Each row of a before or after table is a point. One or more steps were done to the points. Then noise was added and the rows were shuffled. The steps act on columns, c1 being the first. Name the steps. A step turns or swaps two columns, mirrors them in a line or flattens them onto one, adds a multiple of one to another, or multiplies or shifts one. Angles are multiples of 10 degrees, from the lower column toward the higher: turns from -170 to 170, lines from 10 to 170 but not 90. Use the fewest steps. Two steps may share a column if one is a turn and the other turns, adds or multiplies; they go together, in the order done. Otherwise the lowest column goes first.

Before (8 x 3):
[[-0.35  0.10  1.11]
 [ 0.13  0.14  0.03]
 [ 0.16 -0.20 -0.08]
 [-0.13 -0.22 -0.04]
 [ 0.01  0.19  0.50]
 [-0.13  0.31 -0.04]
 [ 0.27  0.29 -0.07]
 [ 0.17 -1.25 -0.02]]
After (8 x 3):
[[-0.22  0.10  1.09]
 [ 0.06  0.20  0.53]
 [ 0.08 -0.20 -0.04]
 [-0.09 -0.21 -0.07]
 [-0.09  0.30  0.02]
 [ 0.10  0.22  0.00]
 [ 0.13 -1.24 -0.01]
 [ 0.15  0.27 -0.09]]
Steps: multiply c1 by 0.7

Before:
[[-0.04  0.22 -0.35 -0.41 -0.12  0.08 -0.03  1.20]
 [ 0.29 -0.16  0.09  0.11 -0.06 -0.67  0.14  0.38]
 [-0.23 -0.35 -0.27 -0.67 -0.32 -0.27  0.13  0.34]
 [ 0.01  0.00  0.45 -0.05  0.33 -0.13 -0.26  0.06]
 [-0.17  0.09  0.28 -0.44 -0.49 -0.56  0.08 -0.16]
 [-0.18  0.17 -0.28 -0.14  0.16  0.46 -0.24 -0.20]
 [ 0.01 -0.35  0.32  0.00 -0.04 -0.21 -0.22 -0.43]
 [-0.27  0.41 -0.03 -0.23 -0.37 -0.23  0.79  0.41]
 [-0.29  0.19  0.30 -0.16 -0.39  0.61 -0.26  0.00]
 [-0.47  0.84 -0.46 -0.08 -0.67 -0.21 -0.47  0.16]
 [-0.06  0.59  0.00 -0.67 -0.91 -0.78 -0.42 -0.37]
 [ 0.85  0.22  0.18 -0.11 -0.46 -0.80 -0.16  0.58]]
After (12 x 8):
[[ 0.42 -0.51  0.02  0.07 -0.13 -0.22  0.79 -0.27]
 [ 0.34 -0.08 -0.63 -0.15  0.46 -0.25  0.35 -0.23]
 [-0.37 -1.09 -0.60 -0.49 -0.04 -0.74 -0.15 -0.09]
 [ 0.41  0.05  0.17  0.02  0.17 -0.66  0.09  0.30]
 [ 0.05  0.29  0.20 -0.43 -0.18 -0.11 -0.22  0.01]
 [ 0.18 -1.01 -0.47  0.23 -0.39 -0.16 -0.44 -0.45]
 [-0.21  0.08 -0.33  0.12 -0.22  0.46 -0.15 -0.18]
 [ 1.21 -0.23 -0.53  0.00 -0.15  0.10  0.12 -0.09]
 [-0.16 -0.44 -0.16 -0.45  0.17 -0.57  0.24 -0.16]
 [ 0.57 -0.53  0.00 -0.19  0.03 -0.84 -0.10  0.84]
 [-0.43  0.11  0.16 -0.32  0.32 -0.23 -0.20 -0.02]
 [ 0.01 -0.44 -0.01 -0.36  0.03  0.66 -0.18 -0.29]]
Steps: swap c1 and c8; turn c2 and c5 by -120 degrees; turn c4 and c7 by -20 degrees; turn c3 and c4 by -50 degrees

Before, 8 rows:
[[ 1.02  0.45 -0.24  0.19  0.29 -0.17 -0.31  0.25  0.00 -0.29 -0.29  0.36
  -0.02  0.15]
 [ 0.29 -0.25  0.08 -0.46  0.50 -0.31 -0.12 -0.15  0.33  0.18 -0.39  0.46
   0.40 -0.39]
 [-0.07 -1.03 -0.60 -0.45  0.46 -0.28  0.28 -0.16  0.27  0.03 -0.81 -0.97
  -0.22 -0.21]
 [-0.12  0.66 -0.67 -0.28 -0.20  0.02 -0.16  0.05 -0.13 -0.32 -0.11  0.44
   0.35 -0.11]
 [-0.12  0.57 -0.24 -0.12 -0.55 -0.03  0.03  0.08 -0.11  0.38 -0.37  0.26
   0.23 -0.46]
 [-0.71  0.56 -0.39 -0.24  0.25 -0.04 -0.47 -0.03 -0.04 -0.01 -0.18  0.00
  -0.64 -0.43]
 [-0.58  0.60 -0.13  0.90  0.21  0.26 -0.47 -0.30  0.20 -0.07 -0.08  0.49
   0.12  0.29]
 [-0.70  0.06 -0.64 -0.13 -0.51 -0.14  0.34  0.63  0.23 -0.20 -0.13  0.68
   0.22  0.08]]
After:
[[-0.43  1.04 -0.58 -0.52  0.16 -0.29  0.78 -0.15  0.48  0.06 -0.83 -0.95
  -0.04 -0.22]
 [-0.59 -0.59 -0.37 -0.43 -0.49 -0.02  0.03 -0.02  0.04  0.00 -0.17  0.01
  -0.51 -0.42]
 [ 0.28 -0.43 -0.26  0.17  1.02 -0.17  0.20  0.20  0.07 -0.28 -0.33  0.35
  -0.05  0.16]
 [-0.46 -0.60 -0.11  0.86 -0.43  0.24  0.03 -0.29  0.18 -0.09 -0.09  0.53
  -0.21  0.30]
 [ 0.11 -0.65 -0.66 -0.13 -0.17  0.02  0.33  0.07 -0.11 -0.32 -0.13  0.42
   0.42 -0.12]
 [ 0.08 -0.05 -0.64 -0.04 -0.84 -0.12  0.85  0.62  0.27 -0.18 -0.13  0.73
   0.21  0.06]
 [-0.28  0.23  0.04 -0.30  0.49 -0.28  0.37 -0.16  0.43  0.18 -0.42  0.47
   0.52 -0.39]
 [ 0.42 -0.58 -0.21 -0.04 -0.36 -0.04  0.54  0.07 -0.02  0.39 -0.37  0.27
   0.25 -0.49]]
Steps: turn c1 and c5 by 60 degrees; multiply c2 by -1; turn c4 and c13 by -20 degrees; shift c7 by 0.50; add -0.3 times c11 to c9
